Every row gives one point. Each copy is the shape, with its points in the same order, stretched, turned, moved and blurred by noise. Some copies are also mirrored. Which?
In the rows, zero is written as 128.

Shape, 6 rows:
[[154  93 145]
 [145 100 128]
 [171  75 110]
 [ 79 137 183]
 [109 179 131]
 [146 151 151]]
Copy 1, 6 rows:
[[151  83 149]
 [141  84 123]
 [156  65  99]
 [ 86 125 185]
 [117 173 135]
 [152 141 141]]
Copy 1 is: only turned
Copy 2 (6 x 3):
[[110  86 151]
 [113  96 137]
 [ 80  76 129]
 [191 135 111]
 [134 180 127]
 [130 150 160]]
Copy 2 is: mirrored
Copy 3 (6 x 3):
[[158  98 132]
 [144  99 113]
 [172  73  95]
 [ 77 131 175]
 [ 87 173 114]
 [136 155 128]]
Copy 3 is: only turned
Copy 4 (6 x 3):
[[118  83  92]
 [122  93 107]
 [154  65  99]
 [ 41 124 128]
 [104 171 140]
 [111 146  96]]
Copy 4 is: mirrored

Shape (7 x 4):
[[145 104 120  98]
 [115  94 134 140]
 [139 101 140 144]
 [132 242 135 136]
 [147 110 100 137]
 [104  98 140 133]
 [119  98  96 122]]
Copy 1:
[[145 114 125 109]
 [122 105 120 148]
 [136 120 123 155]
 [110 238 103 145]
 [150 123  88 135]
 [100 110 122 141]
 [125 103  90 120]]
Copy 1 is: only turned
Copy 2, 7 rows:
[[124 120 124  98]
 [112 101 126 148]
 [137 108 137 151]
 [112 249 139 161]
 [140 123  97 133]
 [104 101 135 153]
 [111 110  99 132]]
Copy 2 is: only turned
Copy 3, 7 rows:
[[144 115 124  94]
 [128 105 136 149]
 [147 111 145 145]
 [128 240 192 124]
 [152 131 107 132]
 [113 104 143 145]
 [120 120 103 125]]
Copy 3 is: only turned
Copy 4:
[[102 110 136  93]
 [ 94 110 140 145]
 [ 88 126 153 137]
 [179 221 116 126]
 [ 72 132 129 116]
 [109 100 134 149]
 [ 81 115 115 118]]
Copy 4 is: mirrored

Shape:
[[157  97 173 176]
 [ 89 159 134 141]
 [145 156 109 130]
 [130 116 150 150]
 [ 82 161 107 112]
 [105 121 181 124]
 [193  89  80 113]
 [ 83  89 137 128]]
Copy 1, 8 rows:
[[142  55 159 166]
 [ 76 128 144 127]
 [132 126 125 111]
 [120  99 151 155]
 [ 80 168 130 127]
 [104 120 187 158]
 [202 129 100 157]
 [ 97 140 144 195]]
Copy 1 is: mirrored
Copy 2 (8 x 4):
[[138 102 171 165]
 [ 66 166 139 123]
 [118 162 100 127]
 [109 125 150 132]
 [ 62 172 106  94]
 [ 99 135 180 104]
 [171 100  64 114]
 [ 72 102 143  96]]
Copy 2 is: only turned

Shape (11 x 6):
[[100 108 159 109 143 156]
 [ 59 104 194  53 107 139]
 [114  81 184 128 129  96]
 [157 115  68 105 194 173]
 [105 131 119 119 106 115]
 [102 114 140 128  92  96]
 [130 138  92  83  81  89]
 [122 144 130 118 164  74]
 [113 144 143 129 105 134]
 [128 156 159 142 105 140]
 [177  86 129 113 151  95]]
Copy 1, 11 rows:
[[ 86 102 142  90 152 168]
 [ 52  93 160  17 127 156]
 [ 95  70 185 114 145 124]
 [143 116  53 135 201 164]
 [ 95 125 113 111 118 114]
 [ 89  98 142 108 106 107]
 [134 123  90  82 102  80]
 [109 131 147 114 176  87]
 [104 135 140 120 113 140]
 [114 150 162 124 111 148]
 [167  73 132 127 166 116]]
Copy 1 is: only turned
Copy 2 (11 x 6):
[[101 126 196 110 132 117]
 [ 16 113 224 104 147 139]
 [ 83  84 176 163 155 100]
 [194 134 133  43 136 116]
 [ 83 141 131 129 123 125]
 [ 66 121 134 156 125 119]
 [ 67 130  85 118 142 162]
 [106 141 116 131 188  91]
 [ 94 156 155 143 126 135]
 [108 166 164 163 135 145]
 [146  76 121 130 172 123]]
Copy 2 is: mirrored
Copy 3:
[[103 108 135 104 127 157]
 [ 97  47 170 142 142 192]
 [125  98 166 129  98 111]
 [122 146  48  76 169 126]
 [102 123 113 163 114 136]
 [108 117 143 172  96 138]
 [150 115  92 198 116 140]
 [125 151 140 148 156  90]
 [111 146 137 147 111 168]
 [124 168 154 148  96 162]
 [166 120 113 120 111  83]]
Copy 3 is: mirrored

Shape (13 x 8):
[[125 152 117 161 153 176 121 146]
 [137 100 160 133  90 173 130  92]
 [114  98 113 123 120 108  55  88]
 [115 129 136 180 158 123 162 113]
 [140 124 111  96 110  61 151 187]
 [151 105 102 136 105 107  46 149]
 [155 126 117  98  97  63 173 170]
 [181 175 136 142 133 136  73 101]
 [ 99 132 153 129 103 117 102 129]
 [109 136  85 163  86 140  53 115]
 [126 104 157 114 101  70 156 190]
 [ 98 149 161 163 126 146 167  90]
 [111 139 150 119 139 195 150 104]]
Copy 1:
[[ 88 153 106 123 136 136 118 158]
 [102 104 171  81  87 129 156 159]
 [109  97 139 109  90 119  71  79]
 [ 90 141 129 133 140  74 158 133]
 [219 129  87 154 111 108 139 120]
 [144 106 118 142  86 132  50 122]
 [222 123 103 132 102  92 153 136]
 [128 167 147  80 118 115  60 142]
 [128 138 146 136  84 135 131 100]
 [ 91 130 102 123  55 136  77 106]
 [212 121 133 180 107 119 159 129]
 [ 81 159 146 105 113  96 185 136]
 [ 90 142 135  78 137 155 163 149]]
Copy 1 is: mirrored
Copy 2 (13 x 8):
[[145 172 116 157 145 159 137 161]
 [151 108 158 130  79 178 131 109]
 [120  98 118  74 118 113  85 120]
 [154 146 135 137 151 114 181 128]
 [102 141  91 158  50  52 161 153]
 [130 105 110 121  94  96  62 175]
 [121 145  92 168  37  57 170 131]
 [170 164 131 147 122 116  67 107]
 [108 140 156 108  93 119 128 138]
 [160 143 119  68 108 133  81 178]
 [ 89 121 137 168  53  69 173 162]
 [151 164 164 116 123 149 184 108]
 [124 157 129 142 120 193 159 103]]
Copy 2 is: mirrored

Shape, 12 rows:
[[135 163 152 160  74 148 132 134 112]
 [185 161 108 179 125 146 114 168 161]
 [158 115 128 129  85 103  98 146 128]
 [116 160 154 164 126 171 177 114  63]
 [172 101 128 180  89 135 146 133 156]
 [137 151  81 138  86 124 157 143 155]
 [156 173 141 160 111 107 142 130 141]
 [ 51  63 178  50 143 105 109 102 120]
 [ 66 147 123 176 117 132 148 154  79]
 [ 46  93  87  96 128 107  80  62 110]
 [179 148 129 134 123 120 152 165  74]
 [168 126 144 111  95 163 121 159 141]]
Copy 1 (12 x 9):
[[131 151 140 157  86 143 131 125  98]
 [166 155  85 189 124 133 126 154 143]
 [153 112 115 138  97  94  88 137 116]
 [108 142 149 155 143 163 176 114  57]
 [160  94 114 170  95 126 154 133 139]
 [115 140  82 144  90 100 156 148 130]
 [143 165 133 165 120 104 148 123 131]
 [ 68  68 161  45 157 114  65 116 127]
 [ 63 131 142 177 127 128 135 151  72]
 [ 38  81  88 101 135 102  66  71 110]
 [166 143 124 147 141 103 145 156  62]
 [162 128 113 113 103 149 111 156 121]]
Copy 1 is: only turned
Copy 2:
[[166 154 109 171  82 136 130 122 124]
 [189 122 122 178  83  99  97 182 173]
 [186 119  77 125 111 107 103 120 146]
 [139 133 161 169  99 142 159 110  67]
 [169  81  85 180  95 108 145 135 168]
 [131 120  90 132  63 104 131 162 159]
 [163 146 135 157  95  81 128 118 162]
 [ 98 105 105  64 225 145 136  97 111]
 [107 152 119 170 117 113 146 150  69]
 [ 65  69  94  87 156 118  61  98  94]
 [216 135 129 130  98  89 150 154  92]
 [193 124 109 117 103 153 131 139 168]]
Copy 2 is: mirrored
Copy 3 (12 x 9):
[[102 183 172 121 117 140 110 129 126]
 [128 172 134  99 173 152  81 157 173]
 [122 128 160  81 134 107  89 137 136]
 [107 169 148 158 148 156 171  97  89]
 [ 83 145 146  80 155 137 113 125 182]
 [116 159 101  97 103 132 123 144 153]
 [131 181 154 128 143 108 118 148 157]
 [156  24 177 157  73 101 134 103 106]
 [ 83 137 123 166 131 125 136 155  82]
 [123  55  92 161  91  91  93  70  93]
 [134 157 155  76 172 132 143 151  95]
 [144 147 171  79 115 167 106 130 138]]
Copy 3 is: mirrored

Shape (17 x 11):
[[144 160 166 128 145 114 110  83 103 125 126]
 [121 166 131 124 149 140  88 146 103 137 101]
 [173 201 109 135 116  93 109 120 103 128 110]
 [145 132  79 165 147 143 123 116 104  93 127]
 [120 124  93 121 118 112 100  99 223 181 111]
 [140 166 150 179 149  87  68 107 116 149  57]
 [117 129 179 147 130 122  83 141 203 175 136]
 [ 83 132 151 114 131 145 118  99 195 170 120]
 [140 122 128 134 148 154 116 105 122 167  71]
 [123  97 130 133 147 128 146 117 226 170 111]
 [141 160 104 181 115 140  84  97 139 178 123]
 [ 60  69 129 104  72 133 153 118 125  84 119]
 [112 159 112 149 171 100 123 116 126 176 113]
 [127 153 145 147 133 127 139 106  57 124 141]
 [ 73  88 131 140  38 153 196 154 128  99 123]
 [113 149 146 150 163  99  82 109  88 151 100]
 [114  58 112 106  74 130 158 140 117 131 146]]
Copy 1, 17 rows:
[[159 170 193 116 145 117 111 111  93 140 116]
 [153 141 140 109 144 158  90 149 101 150  96]
 [178 222 136 123 124 106  97 132  90 162  91]
 [160 149  97 147 132 127 122 121  99  88 111]
 [125 131 117 138 124 104  72  86 206 191 126]
 [149 147 164 165 147 100  67 129  70 184  55]
 [106 127 186 165 129 129  85 154 185 170 122]
 [ 87 121 165 121 143 137  97  90 177 165 112]
 [176 105 141 130 143 146 116  97 113 159  81]
 [117 102 137 159 147  99 132 102 211 162 111]
 [145 169 131 187 116 156  89  99 124 178 118]
 [ 82  87 134  60  67 109 140  99 111  91 122]
 [135 147 130 139 174 129 123 120 102 195 111]
 [147 169 169 117 134 146 146 114  55 126 124]
 [ 67 106 128  83  44 134 200 123 122  93 100]
 [142 131 165 133 166 131  81 124  56 171 110]
 [138  87 124  95  62 119 170 119 137 127 156]]
Copy 1 is: only turned
Copy 2:
[[163 142 146 125 152 115 147  93 104 121 118]
 [144 154 139 129 147 130 128 144  83 108  68]
 [201 180  85 104 112 133 153 110  88 108  96]
 [136 140  67 148 160 143 162 138 110  81 102]
 [121 121  77 107  99  93  70 119 193 127  75]
 [179 151 135 168 144  72 132  96 104 129  44]
 [152 126 169 142 122  95  75 173 175 139  79]
 [ 91 115 149 112 115 110  93 113 177 139  87]
 [129  91 110 134 139 123 140 103 108 141  66]
 [107  83  97 115 135  94 106 145 197 144  71]
 [156 153  82 175 117 137 108 117 133 147  81]
 [ 51  82 118 121  73  84 142 154 117  49 156]
 [135 164  93 123 147  88 133 128 109 170  72]
 [149 154 129 141 137 140 176 121  69 128 148]
 [ 72  92 119 133  36 118 188 193 116  76 148]
 [150 158 126 152 163  85 122 108  72 139  94]
 [ 88  77  78 119  76 113 130 176  98  97 167]]
Copy 2 is: only turned

Shape, 17 rows:
[[133 167 148 106 138 162 152  90 135 134 132]
 [125 111 121 102 151 180 112 143 121 138 109]
 [128 138 154 105 142 128  88 108 116 120 115]
 [165 122 110 107 132 177  73 101  90 117 131]
 [161 153  95 100 146 146 151 123 130 136 135]
 [133 133 109 123 130 145 129 143 131 128 135]
 [121 112 104 136 132 128 136 112 136 110 126]
 [140 107 132 141 138 156 150 132 139 167 123]
 [122 110 155 149 161 131 148 135 131 119   7]
 [126 166 143 169 125 127 135 142 134 135 118]
 [137 112 133 109 127 130 141 135  82 114 118]
 [127 129 128 104 159 136  61  47 138 134 131]
 [173 117 153 123 127 131 152 141 136 112 112]
 [130 108  92 127 136 148 149 141 120 133 117]
 [123 111 150 143 173 134 111 130 112 137 126]
 [124 111 128 139 150 155 148 135 142 121 126]
 [166 148 145 143 141 136 153 137 116 104 129]]
Copy 1:
[[140 160 157 113 119 144 170 103 125  86 112]
 [147 114 151 147  94 113 152 157 128 113 143]
 [144 153 155 145 126  97 112 126 102 105 117]
 [155 132 127 142  59 130  98 139  88  82 125]
 [161 156 108 112 101 137 173 143 128 103 109]
 [133 133 122 121 119 129 142 147 138 120 122]
 [143 113 110 133 139 122 136 116 149 111 103]
 [152 112 144 116 123 145 159 119 141 154 133]
 [172  95 180 213 167 114 178 138 135 160  59]
 [122 154 147 139 160 159 135 129 138 142 104]
 [140 103 119 129 145 119 146 145  82 112 104]
 [169 170 141 148  91  90  93  74 122  86 136]
 [160 116 151 109 135 132 142 152 125 135  74]
 [145 103 107 135 123 131 163 142 137 128 118]
 [168 125 148 144 158 122 121 133 116 126 146]
 [151 106 142 125 141 136 150 135 157 117 122]
 [160 136 137 117 150 161 139 152 116 110  85]]
Copy 1 is: mirrored
Copy 2, 17 rows:
[[155 162 144 137 111 180 122  93 168 143 144]
 [104 121  99 107 122 180 101 145 145 126 132]
 [114 140 149 126 113 139  70 130 145 127 149]
 [149 125  95 137  99 168  44 134 115 106 153]
 [176 148  95 120 126 149 129 136 160 138 139]
 [137 136 105 133 128 141 135 141 143 120 130]
 [118 132  98 131 120 122 123 116 147 115 113]
 [129 104 114 133 127 160 132 129 138 151 116]
 [ 88 137 144 116 157 161  92 135 183 137  28]
 [118 156 141 178 148 142 137 138 145 131 117]
 [130 145 134  92 108 151 106 130 110 106 103]
 [123 121 114 131 104 121  44  91 168 158 177]
 [151 116 160 124 116 146 123 144 150 120 106]
 [130 127  82 118 131 140 138 134 134 123 108]
 [107 111 135 118 160 142  94 121 129 122 138]
 [117 108 112 129 133 152 141 118 159 112 123]
 [157 138 148 142 148 145 121 125 133  97 113]]
Copy 2 is: only turned
Copy 3:
[[166 168 121 104  90 131 141  96 110  95 153]
 [136 138  65 104 143 155 119 145 118 111 145]
 [119 143 116  97 130 110  99 114 108 101 115]
 [125 159 103  95 180 180  80  90 124 101 132]
 [155 164 102 121 149 131 163 105 144 121 159]
 [129 144 108 127 137 131 138 136 134 133 150]
 [119 117 106 162 124 134 135 117 146 118 147]
 [182 112 106 131 124 140 154 142 115 136 139]
 [140 115  50 155 115 138 174 163  98  80  41]
 [141 165 135 153 100 116 147 146 112 143 113]
 [ 96 120 115 113 148 146 155 117  93 113 132]
 [154 134 106 106 129 105  43  68 143  95 126]
 [140 127 137 129 142 140 163 149 116  85 123]
 [131 120  80 145 144 150 158 134 136 135 145]
 [144 119 103 138 150 110 116 133  81 124 129]
 [147 120 100 155 127 138 143 149 118 110 156]
 [137 161 144 147 143 139 164 131 101  98 130]]
Copy 3 is: mirrored

Shape, 16 rows:
[[142  88  80 102 113 116 116 168 120 130 126 209]
 [120 139 123 133 130 126 159 126 177 167 109 163]
 [163  93 155 131  97 154 106 130 141  86 108 225]
 [115 167  76 115 115 149 134  95 127  90 159  88]
 [179 140 146 137 173 107  80 191 115  67  74 181]
 [103 124 144  85 184 147 137 201 107  86  85 128]
 [108 103 131 143 117 171  74 139 137 152  76 137]
 [157 155  72  87 146 104 144 133 110 157 168 162]
 [ 74 102 128 181 109  78 125 101  99 125 141 102]
 [125 153 169  93 178 126  77 117 171 127 155 137]
 [137 102 110  78 164  70 101 116 128 124 112  84]
 [167 124 156 127 169 182 144  73 146 131 142 118]
 [ 90 155 152 170  58  93 147  96 113 144 121  88]
 [122  98  90 104 110 131 120 206 150 141 129 134]
 [104 140 165 110 131 125  94  94 115 147  98 104]
 [163 105 162 135 103 118  73 114 151 151 185 125]]
Copy 1:
[[159  78 132 114 121 147 143 149 129 127 101 206]
 [ 98 152 121 133 156 105 120 143 154 154 101 143]
 [145 106 107 141 121 110  73 110  95 100  85 207]
 [135 146 141 142 110 133 167  87 154  68 148  79]
 [171 122 158 174 125  95  97 193  53  87  69 164]
 [108 120 134 132 166 162 133 188  36  85 128 118]
 [114 102 127 145 126 176  57 142 127 136  98 111]
 [181 134 173 129 144 148 196 131 145 138 131 152]
 [ 86  60 168 175  91  93 122 118 146 128 144  89]
 [147 154 184 108 192  86  76 124 117 118 132 113]
 [154  85 171 109 151 103 154 131 111 133 103  62]
 [151 154 100 164 181 110 102  67 117 125 137 100]
 [ 64 130 172 163  56  99 130  96 140 151 118  81]
 [146  99 122  93  99 162 122 180 123 128 140 136]
 [103 123 184 142 144 142  96  98 112 134 100  83]
 [169 121 170 120 102  88  67  96 137 161 148 113]]
Copy 1 is: mirrored
Copy 2 (16 x 12):
[[143 132  78 121 130 136 132 178 146 132 170 205]
 [102 159 119 150 151 141 177 121 197 151 136 163]
 [175 126 139 114 129 160 116 138 171  91 137 229]
 [101 182  68 126 119 110 120  80 152  78 162  99]
 [196 167 136 120 194 105  98 195 137  98 112 157]
 [100 166 119  63 177 138 151 202 120  95 114 115]
 [106 106 123 138 139 175 106 146 158 134  92 135]
 [134 185  68 114 133 110 157 128 138 174 192 150]
 [ 62 107 145 173 139  90 133 107 115 108 163 123]
 [125 173 148  88 174 125  81 127 194 151 168 114]
 [114 109  84  88 153  76 117 135 165 151 146  86]
 [143 136 122  87 173 176 156  62 170 130 155 117]
 [ 77 126 167 180  83  93 150  89 149 112 121  97]
 [103 128  82 131 111 136 142 192 175 124 160 121]
 [ 92 136 152 100 134 132  98 107 152 153 101 114]
 [150 109 153 134 103 132  95 108 196 145 191 114]]
Copy 2 is: only turned
Copy 3 (16 x 12):
[[127  88  91 113  93  82 124 170 140 112 112 195]
 [132 146  95 145 163 113 139 121 130 179 112 159]
 [178 113 172 133 103 112  94 151 128 134 101 230]
 [152 156  88 127 108 154 117  91  98  70 136  93]
 [140 132 193 150  98  70 110 182 205  87  79 157]
 [ 98 110 161  99 162 118 118 193 144  80  81 104]
 [104 113 152 154 110 133  69 152 121 173 117 120]
 [140 134  62  97  95 114 194 132 167 107 138 138]
 [103 128 139 181 123  77 125 101  60 112 189 103]
 [142 139 160  86 167 126 110 103 201 134 159 124]
 [126  79 122 109 120  68 132  97 160  96 122  65]
 [188 111 161 136 150 190 159  98 145 141 129 128]
 [134 186 131 162 118  76 128 108  23 152 167  90]
 [134  97  73 121 133  94  92 194 132 136 120 120]
 [113 132 172 101 123 117 112 101 115 153 141  82]
 [194 111 144 125 112 103 108 124 146 164 200 130]]
Copy 3 is: mirrored
Copy 4:
[[162 126 134 153 187 100 104 150 114 171  45 137]
 [129 135 137 132 135 132 143 136 169 165 101 152]
 [180 116 196 200 146 139 109 118 116 128  59 158]
 [116 179 124 139 139 123 127 104  98 132 142  66]
 [162 151 130 176 183 124  93 154 134  41  59 180]
 [ 89 125 122 132 188 154 119 173 112  50  81 130]
 [118 138 130 156 115 177  57 133 128 149  77 139]
 [169 156 105 104 196  95 149 138 115 168 127 147]
 [ 88 102  75 174  76  92 121  94 114 132 118 105]
 [126 125 164 111 136 129  79 124 139 103 169 162]
 [139  98  85  70 143  99 100  92 133  98 101 105]
 [160 110 134 137 131 197 148 102 134 116 173 125]
 [ 91 155 108 136  29 116 155 108 103 143 106 120]
 [139 134 128 125 150 115  99 200 139 148  71  99]
 [107 134 121 103  91 151  93  99 105 115 113 153]
 [189 107 133 133  71 114  82 139 110 147 158 132]]
Copy 4 is: mirrored
